Every row gives one point. The window is the flat piece filled in between its corners: a triangle in 3 columns, a solid with four corners in 4, and so on. A path goes straight from each point to the next, and from the last back to the first. After which points does the path pass through the window?
In the rows, 128 means zero.

Window (3 x 3)
[[102 184 139]
 [139  77 118]
 [142 146 125]]
Path:
(1): [124  91  93]
(2): [138  81 142]
(3): [153 116 143]
(4): [126 103 102]
(5): [ 96 184 117]
(6): [114 172 156]
(7): [175  88 157]
(8): [101  80  81]
(9): [167 111  71]
(10): [136  97 142]
(11): [132 167 174]
(12): [107 188  94]
Through the window after points: 3, 5, 7

Window (6 x 6)
[[184 113 169 154 121 147]
 [137  89 114  89 187 107]
 [102 169 147 115 185 151]
 [121 101 225 163 170  70]
 [117 145 120 155 135 191]
 [146  95 170 109  92  98]]
Path:
(1): [124  89 196 125 149 162]
(2): [101  86 156  95 170 124]
(3): [136 150 177 178 165  85]
(4): [175 127 171 179 149  79]
(5): [111  87 204  98 154 141]
(6): [151  34 153 127 138 175]
(7): [156 155 140 119 164  87]
(8): [130 151 121 157 172 113]
(9): [133 104 158 126 163 142]
(10): [113 118 160 146 140 164]
(11): [136 158 110 156 153 147]
(12): [119 178 107 136 157 103]
(13): [122 123 155 111 173 150]
(14): [109 104 143 143 136 185]
(15): [148 171 100 126 168 122]
(16): [131 160 133 137 150 128]
Through the window after points: 6, 10, 12, 14, 16

Window (9 x 9)
[[ 82 136 160 125 145 128 167 104  90]
 [111 115 121 133  99  59 114 131 152]
 [130 157 138 241 101 139 177 180 109]
 [166  83 167 114 160 108 102  71  83]
 [ 95 180 144  92  98 178 132  74 157]
 [123 105 109 139 204 127 126 120 151]
 [126 144 103  70 119 165 116  64  60]
 [114  99 139 142 119  84 111 216 144]
 [142  98  90  46  51 134 178 153 108]]
Path:
(1): [123 194 125 112 136  80 158 127 105]
(2): [128  46 120 168  78 150  98 144 165]
(3): [ 96  70 119 136  67 163  95 164 107]
(4): [135 157 146 119 124  98 172 118 112]
(5): [157 192 138 128 167 125 133 113 141]
(6): [ 89  68 132 113 134 161 137 115  85]
(7): [ 68 112 142 123  93 158 116 119 138]
(8): [162 165 119 108 136  80 143 108 138]
(9): [159 170 130  98 151 159 147 129 104]
(10): [ 86  72 136 168 125 124 131 115 137]
(11): [106 120 138 165 116 127 117 103 139]
(12): [126 157 130 110 136  99 139 148 114]
Through the window after points: 7

Window (12 x 12)
[[128 133 126 125 124 125  81 149  81 183  91 137]
 [173 157  74  85  95 112  99 119 194 161 147 119]
 [159 171 129 111  69  45 116 117 174 174 112  92]
 [175 140  98 150  73  84  90 102 114 182 180  90]
 [163  87 187  99 173 168 177  73 196 126 157 128]
 [ 55  54 128 145 106 172 140 114 111 115  76  96]
 [170 112 186 132  73 178 169 117 204  85 150 128]
 [ 51 125 132 164 123 175 171  88 107 102  89 151]
 [154  72 129 156  97 134 181  92 160  62  84 152]
 [ 73 115 140 150 174 162 112 120  99  69  87  98]
 [138 133 107 101  85  51 106 157 135 164 185 128]
 [168 147 107  94 102 115 161 139 112 154 142  86]]
Path:
(1): [140 112 146 124 148 138 164 138 175 151 139 130]
(2): [156 102 160  93 121 128 135  65 156 116 161 119]
(3): [117  90 151  97 105 135 129  86 116 113 131 114]
(4): [121 111  82 185  97 133 134 143 153 151  98 105]
(5): [130 105 128 190 117 130 165 157 183 134 155 118]
(6): [135 106 135 108 109 146 138  88 123 105 116 134]
(7): [104 126 158  87 106 132 131  38 140  94 142 157]
(8): [158  95 136 141 114 133 159 138 165 128 126 113]
(9): [136 168 116 167 104 110 170 124 179 156 103 114]
(10): [167  57 139  63  81 154 102  88 134 117 182 133]
(11): [175 106 126  94  99 122 115  92 120 139 141  88]
(12): [129 156 111 137 112 118 155 155 123 152 128 116]
Through the window after points: 1, 3, 7, 11

Window (14 x 14)
[[ 92  99 114 173 120 136 147 119 107 111  72 100 121  98]
 [174 130 159  85  89 152 134 170 107  75 108 130 113  91]
 [168 123 117 164  59 133 100 130  92 172 152 150 190 151]
 [166 135 110 103 147 151 112 127 115  69 126  58 106 128]
 [ 98 175  85 103 190  85  51 121 109 145  85  94 166  43]
 [146 146  95  33  76 146  86 100  78 152  65 118  85 101]
 [160 109 220 151  74 105 112 162 171 176 138 108 141 125]
 [178 148 134 147 108 118  89 119 154 121 110 150 103 193]
 [ 98 122 112 105 151 156  70 131 111  65 120 106 102 128]
 [141 114 140 148  89 176  91 101 138  84  85  94 124  81]
 [152 130 119 112  91 121 115 121 100 121 166 111  87  73]
 [160  82  25  74  36  93 134 140 138 110  90 163 142 158]
 [169  63 176 101 114 148 120  82 132 121 110 121 133  55]
 [ 87 140 118 117 149  72 159  66 192 121 177 109 181  98]]
Path:
(1): [143 124 136 102 115 102  87 113 112  99  94 100 121 109]
(2): [125 131 103 116 121 152 122 121 146 116 115 121 114  95]
(3): [151 135  85  67  78 178 135 109 197 170 108 169 138  79]
(4): [149 112 152 150 115  72  86 119  52  78 108  68 119 130]
(5): [143 117 151 137  88  50 112  98 145  62 123 111 172 108]
(6): [122 141 118  93 138 177 143 132 145 183 156 118 103  98]
(7): [115 134 112 115 145 149 154 142 160 161 127 122 128  80]
(8): [141 120 126 126  92 104  76  84 110 106 116 102 136 114]
(9): [145 104 127 137 101 118 103 106 109 100  94 113 140 112]
(10): [129 139 128 117 118 158 131 156 160 136 118 126 106 137]
(11): [153  90 105 130 138 163 145 115 152 145 130 100 140 111]
(12): [103 148 173  93  89  74  53 111  96  69 103 134 117  81]
Through the window after points: 5, 11

Window (14 x 14)
[[ 98  97 108 140 166  94 136 126  84  55  53 118 108 108]
 [159  51 112 117 165 180 132 119 205 163 186 172 120  57]
 [124 105  79 149 136 136 169 115 136 111 174  88 123 162]
 [173  50 167 148 180 118 127 107 211 182 174 148 100 122]
 [ 81 139 126 161 101 133 194 132 165 122 117 103  90 130]
 [ 71 117 116  64 113 128 127 125 136 136 114  68 136 143]
 [ 92 134 111 129 114 168 107 184 147 131 152  62  61 150]
 [148  82 122 152 126 100 116  96 151 193 190 138 105  64]
 [145 118 172 109 118 129 169 113  72  56  93  89  76 109]
 [123 104 127 128  92 112 114 116 159  34 114 107  96 122]
 [159  99 138 177 144 175 106  47 158 200 142 147 124 108]
 [ 47 121 155 114 143 114 130 104  66  48 120 146 119 137]
 [118 142 162 152 131 115 138 148  95  67 104 106 167 114]
 [165 138 109 104 168 118 116  99 165 169 156 187 115 110]]
Path:
(1): [121  46 127 182  99 144 123 118 106 141 102 152 135 119]
(2): [106 142 130 119 157 131 142  95 136 102 156 111 109 130]
(3): [132 119 125 133 152 127 119  96 164 130 143 115  92 107]
(4): [128  57 112 139 119 153 161 147 124 164 142 170 130 146]
(5): [134  74 116 121 101  85 143 134 139 158 113 190 120 146]
(6): [130 147 130 107 178 173 126  94 146 105 164  73 105  86]
(7): [112 115 131 151 180 155 138  93 174 124 168  65 108  82]
(8): [130  92 121 126 104 100 124 118 131 157 142 147 110 108]
Through the window after points: 1, 5, 7

Window (14 x 14)
[[ 97 194 136  78 124 138  99 104 187 177 150  97 120 154]
 [149 167 129 136 142 136 113 135 115  99 110 161 106  65]
 [147 133  97  52 145  94 161 137 194 179 101 160 104 161]
 [103 133 122 160  79 182 172 128 114 160  44 120  74 111]
 [151 136 219 181  68 102 178 111  80 235 149 141 121 170]
 [159 144 139  51 141  82 150  94 110 131 124 150  68 131]
 [171 131 121 123  69 130 185 167  97 150  63  92 112 118]
 [107 192  40 108 119 138 128 130 112 124 129 169  95 130]
 [146 104 170 101 122 122 113 135  47 136  96 122 192 197]
 [ 57 147 163 168  98 146 188 146 118 115 105  97 109  49]
 [111 117  84 126 121 131 114 139 126 164 118 102  90 123]
 [152 117 159 167 126 161 188 176  81  88  85  93  75 143]
 [138 164 125 102 177 125 166 119 112 158  94 105 130 106]
 [126 138 105  99 120 173 128  57 177 137 210 128 113 152]]
Path:
(1): [142 129 146 110 130 165 171 191  95 164 111 161  90 140]
(2): [134 139 147  92 120 129 161 133 105 149 119 139  92 127]
(3): [151 147 112 126 129  96 129  91 128 106 104  99 114 143]
(4): [ 98 146 116 172 106  99 138 112 133 125  89 126 144 125]
(5): [103 139 170 101 117 176 184 152 102 143 133 100  85  79]
(6): [132 135 156  81 113 148 162 140  91 146 117 134 112 143]
(7): [161 133 120 134 144  51 100  81 131 148 108 125 133 166]
(8): [117 148 126 129 103  69 147  89 201 148  83 101  70 151]
(9): [148 148 110  62 142 185 147 177  88 169 135 162 148 121]
(10): [131 129 143 112  92 140 139 165  84 162 102 128 102 110]
(11): [125 148 142 136 124 111 166 126 123 144  88 112 130 141]
(12): [114 156  99 155  63 117 146  67 132 140  79  76 117 108]
Through the window after points: 2, 4, 6, 8, 12

Window (14 x 14)
[[144 105 130 170 145 101  57  73 165  80 117 153 154 100]
 [119 157 169  93 120 149 121 192 171 180 105 103 156 149]
 [179 102 134  74 127  94 130 110  80  88 159 137  97 172]
 [125 203 155  73 159 201 177 123 133 183 135 123 166 163]
 [133 122  88 127  71  90 144  67 109  90 104 174 164  85]
 [ 93 179 161 101 141 172  86 152  69 179  90  90 132 144]
 [165  58  87  78 128 155 123 110  92 149 150 125 142 180]
 [ 93 110  86 134 166  81 130 111 141 113 130 158 128 120]
 [ 88  48 145 130 115 125 162  69 141  65 141 177 130 142]
 [123 188 153 120 161 219 114 225 119 160 105 148 151 147]
 [122 104 116 132 118 131 112  78 168 122 109 184  80  82]
 [196  91 100 143 128 126 157 115  89 115 118  68 102 190]
 [154  96 103  92 125 151 158 117 109  98 177  78 130 106]
 [131 183 164 165 121 152  98 176  98 207 159 116 139 146]]
Path:
(1): [114 165 121  97 128 177  68 121 108 145 138 129 132 159]
(2): [126 132 115 105 109 148 117 117 120 116 128 111 133 155]
(3): [158 119 153 104 157 128 137 142  84 146 133 117 116 129]
(4): [139 121 121  82 160  85 176 104  92 145 110 126 156  82]
(5): [108 141 133 158  90 178  81 134 143  97 137 132 114 170]
(6): [ 89 123  89 156  99 153 120  93 137  94 119 108  97 166]
(7): [182 106 142  94 161 130 125 123  96 146 135 158 160 114]
(8): [160  96 165 124 149 108 219 149 115 157  87 131 146 144]
Through the window after points: 2

Window (14 x 14)
[[165  84 117 125  73  99 133 126 114  86 228 121 152 132]
 [216 113 170 159 153 136  95 111 126 100 173 123 195  82]
 [129  64 130 148 120 194 103  68 151 159  78 158 166 113]
 [120 108 149  95 108 175 116 134  94  94 110 202 172 122]
 [113 161 139 160 133 145 152 108 133 121 162  97 146 134]
 [156 105 141 188 165 173 139 123 152 150 133 205 112  57]
 [155  82  67 127 112  93 117  73 177 134 111 210 190 168]
 [135  75 177 111 190 186 192  93 166 143 131 130 137 104]
 [145 144 101 204 150 163 168 150  97 126  88 126 152 164]
 [172 113 182 174  75  84  93 166 131 143 125  74 117  55]
 [181 180 121 143 133 179 136 132  84 155 122 146 130 162]
 [129 170  75 113  96 162 203 140  83 106 140 114 164 133]
 [122 139  60 121 180 105 170 149  78 134 153  99 103 121]
 [171 119 146 170  92 143  87 178 179 121 165  87 137  89]]
Path:
(1): [156 132  83 140 144 158 103 107 151  39 132 135 108  63]
(2): [146  92 160 157 129 148 171 146 104 208 134 172 169 142]
(3): [135 110 119 151 125 159 127 155 109 172 157 124 182 117]
(4): [148 122 116 133 118 134 149  95 131  93  99 144  98 127]
(5): [147 106 115 138 116 154 132  97 122 114 117 131 133 118]
(6): [124  97 122 144 152 152 123 140 132 169 137 151 174 116]
(7): [ 90 119 126 142 101 167 129 177 121 196 111 151 204 115]
(8): [170 130 107 146 123 131 130 117 113  95 146 130 130 120]
(9): [143 108 118 144 129 158 135 105 123 107 116 135 120 102]
(10): [154 153 126 165 129 129 136 175 159 188 140 137 205 143]
(11): [139  88 110 126 175 177 173 141 101 163 146 153 212 129]
(12): [163 167 122 164  82 137 104 102 148  86 131 135  83 125]
(13): [183 147 132 133  98 146 144  95 131  74 144 128 123  90]
(14): [125  81 139 173 167 138 111 196 119 183 160 155 183 129]
(15): [124 102 126 123 134 162 137 158  69 195 171 137 162 115]
(16): [184 140 124 169 120 116 137 115 169  61 131 133 130 108]
Through the window after points: 5

Window (14 x 14)
[[136  90 100 131  98 129 174 145 130 121 141  80 137  77]
 [127 140 148 135 143  93 189 114 126 101 153 100 124 157]
 [140 121 165  97  82 114 166 162 126 129 150  81 132 114]
 [135 110 156 119 131 115 138 109 129  96 149 136 155 165]
 [ 91 139 167 118 164  88 129  96 110  91 163 108 148 135]
 [174 104 125 130 131 109 142 180 134 132 162  82 128 103]
 [103 160 102 127 129 178 126 142 110 193 132 146 105 115]
 [112 170 129 115 156  81 108 100 159 112 103 136 140 154]
 [143 130 152 125 137  99 146 112  82  98 116  95 141 142]
 [116 101 130 111 135 126 164 172 120 150 115 135 104  99]
 [ 85 122 123 129 138 147 106 129 135 176 109 110  93 156]
 [ 95 127 101  96 139 136 134 122 102 249 137 135 141 141]
 [169  95 175 139 100  99 167 117 123 132 159  94 115  90]
 [ 95 124 106 102  96 109 117 120  78 202 163 147  89 155]]
Path:
(1): [ 93 125 139 134 129 104 137 118 111 169 133 140 152 134]
(2): [121 116 146 165 103 103 146 144 125 176 129 146 132 118]
(3): [132 117 131  70 141 145 150 123 101 120 164  72 115 131]
(4): [133 122 120  93 121 148 154 105 137 117 138  83 100 120]
(5): [139 127 180 163 134  55 154 145  77 129 136 124 163 145]
(6): [106 130 141 141 119 102 127 129 102 156 131 112 127 134]
(7): [134 126 134  81 138 145 168 101 135 119 137 123 115 141]
(8): [130 133  95  56 192 152 142  98  55 110  98  49 161 128]
(9): [121 124 157 145 109 108 145 140 148 149 148 136 119 130]
(10): [125  66 122 158  76  64 151 128 100 159 133 117 166 138]
(11): [130 165 143  87 159 143 143 129 134 122 148 112 113 127]
(12): [129 131 112  96 140 137 130 130 128 160 129  97 105 141]
Through the window after points: 4, 12

Window (14 x 14)
[[157 115  95 150  75 138 123 174 107 198 183 144  98 168]
 [149 171 144  76 122 144  25  86 107  98 127  73  88 103]
 [149 152 141 143 130  83 170 119 135 166  92 178 150 138]
 [142 124 119  90 128 175  67 162 178  83  94  99 107 125]
 [103 104 154 188 161  96 193 127 167 155 151 151 113 102]
 [104 109 116 174 132 142 194 101 109 149  88 177  87 126]
 [142 178 133 116  84 177  78 104 123  54 147 106 150 111]
 [ 75 126  93 106 144 125 193 112 163 163 135 133 127 147]
 [112 133 125  77 103 118  64 160  90  46 114  68 122 113]
 [102 103 141 140 185 157 150 141 109 164 134 158 154 149]
 [109 132 152 107 121 125 168 136 126 156 149 220 102 102]
 [133 126 130  72  99 181  86 146 123 112  98  43 147  58]
 [ 72 159  92 178 154 117 153 152 137 184 120 185 125 102]
 [ 99  75 100 140 126 111 121  97 147 150 123 175 151 106]]
Path:
(1): [143 102  41  99 146 137 168 140 104 105 105 183  87 112]
(2): [144 110  95 146 138 133 126 115 125 121 127 123 126 121]
(3): [ 79 149 175  95 117 141 115 156 141 149 117 118 133 110]
(4): [ 91 140 151 123 135 135 105 144 119 161 127 124 113 131]
(5): [198 117  99  94 160 166  99  63 114  62 130 125 141 102]
(6): [129 109  90 138 139 125 161 127 158 126 139 165 128 110]
(7): [ 76 117 205 153 127 124  90 128 109 177 116 104 120 127]
(8): [100 150 222 184  98 124 113 126 161 195 146  92 155 128]
Through the window after points: 4, 6, 8

Window (14 x 14)
[[145 135 134 147  83 170 191  79  92 139  97 150  98 125]
 [ 89 168  98 116 157 101 109 206 122 173 150 188 156 123]
 [172  90  99 116 151 109 128 149 145 152 193 175 164 193]
 [133  95 133 164 106 126 162  86  89 157  95  90 174  95]
 [183 123  98 120  48 121 205 112 119 119  81 100 151  96]
 [115  58 100  69  92  81 116 120 118 139 165 221 179 182]
 [120 132 189  74 176 106 133 201 128 151 133 172 154 132]
 [152 163 149 159 116 127 119  96 159 113  57 142 128  94]
 [105  73 100  89 138 129  91 178 128 101 171 159 122 151]
 [181 128 128 124  45 133 122 112  56 137 111 107 176 160]
 [127 119 116  59 141 154 100 138 145 144 197 190 181 116]
 [162 134 124 101  84  91 139  81 100 176 112  89 107 116]
 [ 83 141 156 111 131  91 120 169 160 113 222 180 157 147]
 [129 152 112 119  80 153 182  62 124 136  52  69 153 158]]
Path:
(1): [153 121 122 128 102 114 136  97  87 123 125 112 154 128]
(2): [123 114 147 124  52 162 152 163 129 194 100 159 184 155]
(3): [112  79 139 110  79 122 104 122 150 143 121 155 160 142]
(4): [155 150 124 112 131 118 154 124  98 131 124 161 144 131]
(5): [166 131 103 110 137 121 116 105  91  80 126 164 197 150]
(6): [ 96 119 148  98  97 118 138 168 177 206 163 135 114 103]
(7): [160 132  94 140  74 144 140 168 157 212  87 120 151 154]
(8): [149 121 135  99  92 118 126  96  75 113 141 133 162 139]
(9): [153 147 104 118 166  88 132 131 107  84 128 134 136 120]
(10): [128 122 133 101  86 112 131 122 121 181 138 131 132 132]
(11): [138 113 114 130  67 149 147 124 140 171  94 147 135 147]
(12): [140 129 137 115 120 124 168  85  75 114 143 158 123 125]
(13): [131 100 115 118 133  68 138  98  80  80 112 123 165 112]
(14): [171 140 124 121  36 176 159 137 150 196 111 147 147 144]
(15): [147  88 159 115  16 152 147 103 134 163 116 107 154 154]
(16): [140 137  96 117 144 107 139 118  82 119 127 186 144 136]
Through the window after points: 1, 3, 7, 9, 11, 13, 15

Window (14 x 14)
[[ 78  97 120 121 116 153 152 158 167 102 190 162  76 117]
 [152 173 139 126  84 153  64 136  99 140 159 151 117 116]
 [ 79 160 108 135 129 117  78 102 103 159  87 114 158 225]
 [165 107  82 121 196 193 120 103 120 113  99 108  68 143]
 [107 118 124 112 119 159 202  89 116 144 116 138  91 114]
 [ 66 104 138  87 199 161 104 147 162 110  84 135 159 123]
 [ 45 145 104 156  46  81  66 129 128  78 149 168 116 136]
 [140  67  87 154 158  48 190  99 137 169 127 147  81 140]
 [134 150 115 108 145 105 122 106 131 124 129  32 100 129]
 [109  52 189 152 181 161  74  97 118 153 118  64 112 115]
 [155 146 136 199 139 139  91 126  58 139 123  96 141 150]
 [142 138 197 137 111 105 129 110 116  52 125 179 107 183]
 [ 90  88 141 148 161 132 105  92  91 110 198 137 131 110]
 [186 111  80 148  76 145 123 116  96 168 114 142 167 167]]
Path:
(1): [136 149 120 151 104 131 114  83 160 138 141 103 121 143]
(2): [122 125 124 152 122 138 143  92 133 134 128 131 119 116]
(3): [128 109 123 122 133 143 127 121  83 138 129 114 117 152]
(4): [106  61 124  99 133 124 128 151  93 147  86 126 111 164]
(5): [123 169 112 177 165 106 128  69 168 114 162 144 130 123]
(6): [139 132 144 160 130 114 129  98 136 119 120 129 135 162]
(7): [ 88 100  97  82 108 122  97 150  55 117 129 169  73 167]
(8): [ 99 101 157 116 124 124 106 148 105 125 132 134  83 137]
(9): [ 96 160 102 176 136 124 106  57 159  80 140 116 163 129]
(10): [119 141 115 207 133 135 120  96 144 134 118 135 168 116]
(11): [117 100 136  50 149 138 111 155 111 117  99 127  83 173]
(12): [124  53 127  88 127 139 134 164  61 114 166 119  65 123]
(13): [105 139 117 150 139 119 122  85 163 132 130 135 129 138]
(14): [132 154 125 183 116 145  87   8 138  71 142 100 117  91]
(15): [120  79 107  87 125 142 199 200  98 195 114 164 107 174]
(16): [100 100 151 133 165 119  97 157  44 100  92 160 137 157]
Through the window after points: 2, 4, 6, 14

Window (14 x 14)
[[129  90 146 142  93 120 174 156  68 114 118 117 100 134]
 [149 132  86  98 147  89  82 143  48 138 108 165  87 113]
 [171 164 153 117 185 173 160 145 180 187 113  87  95 149]
 [120 110 106  76 166 223 125 136 160 153 116  87 109 145]
 [150 164 114 140  58 155 203 141 124 121 145 132  58  80]
 [107 172 133  95 158 176 160 174 158 179 122 106 162 109]
 [172 144 145 147 114 205 157 122 164 173  86  93 142  79]
 [136 145  80 199  70 138 187 151 172 121 113  88 105 117]
 [121 167 137 191 114 178 164 119 157 175 168  53  98  74]
 [133 117 142 147 114 174 148 155 208 219 143 116  98  93]
 [127 102 134  98 192 170 105 112 112  66 134 203 151 199]
 [123 129 150  83 113  77  83 137 101  74 105 140  81 112]
 [137 145 130 143  46 141  99 155  65  74 132 159 100 194]
 [128 126 114  75  85  71 116  81  70 118 124 156 109 165]]
Path:
(1): [114 139 130 138 114 170 130 136 137 148 125 140  86 131]
(2): [ 60 180 126 150 121 140 145  92  86 185  70  70  81 143]
(3): [218 102 127 111 117 175 155 196 205 134 171 131 122  89]
(4): [148 153 122  83 125 139 132 150 122 111 146  94 136  96]
(5): [122 127 120 140 106 141 136 128 118 148 101 145 100 130]
(6): [102 185 119 140 109 150 133 127  96 146  84 154 117 215]
(7): [171  97 110 153  61 132 138 165 134  81 159 101  90  74]
(8): [171 101 111 105 111  99 142 143 100 136 155  96 114 117]
(9): [ 98 127 158 167 102 174 170 150 110 128  93 138  94 133]
(10): [114 164 125 136  80 131 143 144  95 136  98 156  58 111]
(11): [192 107 114  95 134 144 145 128 140  98 183  92 146 130]
(12): [179 115 151  78  99 144 140 161 155 133 152  80 130 101]
(13): [124 144 128 151 133 169 151 131 135 156 111 130 108 123]
(14): [108 123 161 155 109 146 137 132  93 144 114 133  85 115]
(15): [153 130 108 101 101 113 148 138 117 107 137 105 117 137]
(16): [153 127 133 135  82 143 130 158 131 138 139 119 118 140]
Through the window after points: 6, 8, 10, 12, 14, 16

Window (14 x 14)
[[167 183  82 128  98 144 124  98 169 111 131 152 109 189]
 [137 127 115 100  88 186 190 131 120  86 126 176 128  86]
 [128  67 138 149 167  50 149 128 168  53  47 180 100 154]
 [136 120 125 118 117  72 223 157 130 114  78 156 145  71]
 [105 151 131 120 143 141 219  98 136 102 144 149  62 144]
 [127 133 171  91 131 126  64 135 112 111 129 117 101 110]
 [143 106 133 118 117 187 124  91 112 131 135 115 183  75]
 [153 117 119 193  99  96 144  98 124  90 128 186  95 126]
 [108  48 196 165 143 112 139 121 175 133 117 223 125 124]
 [143 128 103 153 114 113 120 135 159 127  71 124  51 128]
 [123  76  68  55  77 131  41 103  93 147 112 118 193 118]
 [136  72  84 176  77 121 142 142 178 102 158 142 166 134]
 [ 40 108  96 151 100  90 124 136 197 105  58 146 172 109]
 [145 107  89 171 181  99 153 150 153 104 150 179 108  70]]
Path:
(1): [133  91 100 123 146  95 146 105 184  84 130 136 133  92]
(2): [113 123 164 136  96 154 139 166  93 126  53 186  96 168]
(3): [116 125 116 147 122 145 172 147 121 149 106 163 111 150]
(4): [126 127 126 105 122 118 140  53 174  49 148 124 123  81]
(5): [120  94 130 125 111  94 142  89 172  95 110 148 121  92]
(6): [127 106 112 156 119 120 153 145 130 112 110 160 120 120]
(7): [132 151 105 208 162  70 145 163  98 138  58 155 198 135]
(8): [107  85 117 104  99 120 142 114 189  86 106 152  81 102]
(9): [141 102 121 162 116 114 143 113 188 100 136 143  86  99]
(10): [124 121  95 137 124 124 152 137 126 109 122 169 148 134]
(11): [ 65 109 114 122 129 156 176 158  50 138 126 120 136 118]
(12): [142 124 121 127 110 121 137 107 172 105 118 160 124 103]
(13): [140  95 125 133 118  96 124  90 153 127 135 171  98  89]
(14): [123 118 120 151 120 123 142 142 136 105  91 139 147 133]
(15): [142 124 128 105 131 150 124 151  66 142 133 167 159 143]
(16): [111  62  97 129  85  85 127  94 202 101  91 137 138  77]
Through the window after points: 3, 7, 9, 15

Window (14 x 14)
[[196 108 173  88 118 121 113 128 165 180  98 102 107 161]
 [128 143 150 130 145 163 104 141 155  96 165 109  87 137]
 [ 78 133 104 106 126  83 111 159 141 101 173 120 129  86]
 [ 40 110  99 115 111 140  99 172 162 132 136 136 141 170]
 [ 59 133  82 152 138 132 115 186 132 163 154 161  94  77]
 [126 153 115  72 121 141 114  73 158 144 120 115  86 171]
 [126 125 214 175 145  94 176 104 109 172 144 102 109 109]
 [121 138 225 117 182 102 148 132 105 135 124 167 101  96]
 [167 115 151  98  90 138 186 122 135 117 101 115  78 164]
 [162  83 185 113  72 152 118  71 113 125  65  89  85 130]
 [189 107 156 147 131 127 142  74 131 117 105 147 125 143]
 [ 83 130 156 143 165 153 175 170  66 177 153 125 180  48]
 [ 60  81 100 135 181 123 132 171  54 139 204 141 114  94]
 [173 142 185 152  54 124 121 103  26 120 119 120 109 146]]
Path:
(1): [116 138 141 177 158 118 115  80 103 122  97  84 113 127]
(2): [108 110 166 108 102 131 155 155 114 147 160 148 109 122]
(3): [125 122 177 113 105 139 138 130 131 118 154 148 104 106]
(4): [119 121 144 125 153 116 130 125 108 136 126 107 122 138]
(5): [117 120 156 137 148 120 137 143 117 131  99 100 122 123]
(6): [142 104 175 117 114 132 147  89  90 148 193 147 112 116]
(7): [141 118 169  73 118 169 137 107 123 164 205 153 132  66]
(8): [ 83 114  89 166 138  98 112 174 121 109  62 110  98 194]
(9): [134 155 122 139 102  97 110 166 107 142  88  52  83 183]
(10): [ 62  89 144 115 136 168 142 126 146 133 179 201 151  87]
(11): [155 101 197 153  71 169 146 117 118 130 171 173 102 133]
(12): [103 151  97 110 161  82 100 131  78 122  86  71 128 137]
Through the window after points: 9, 11
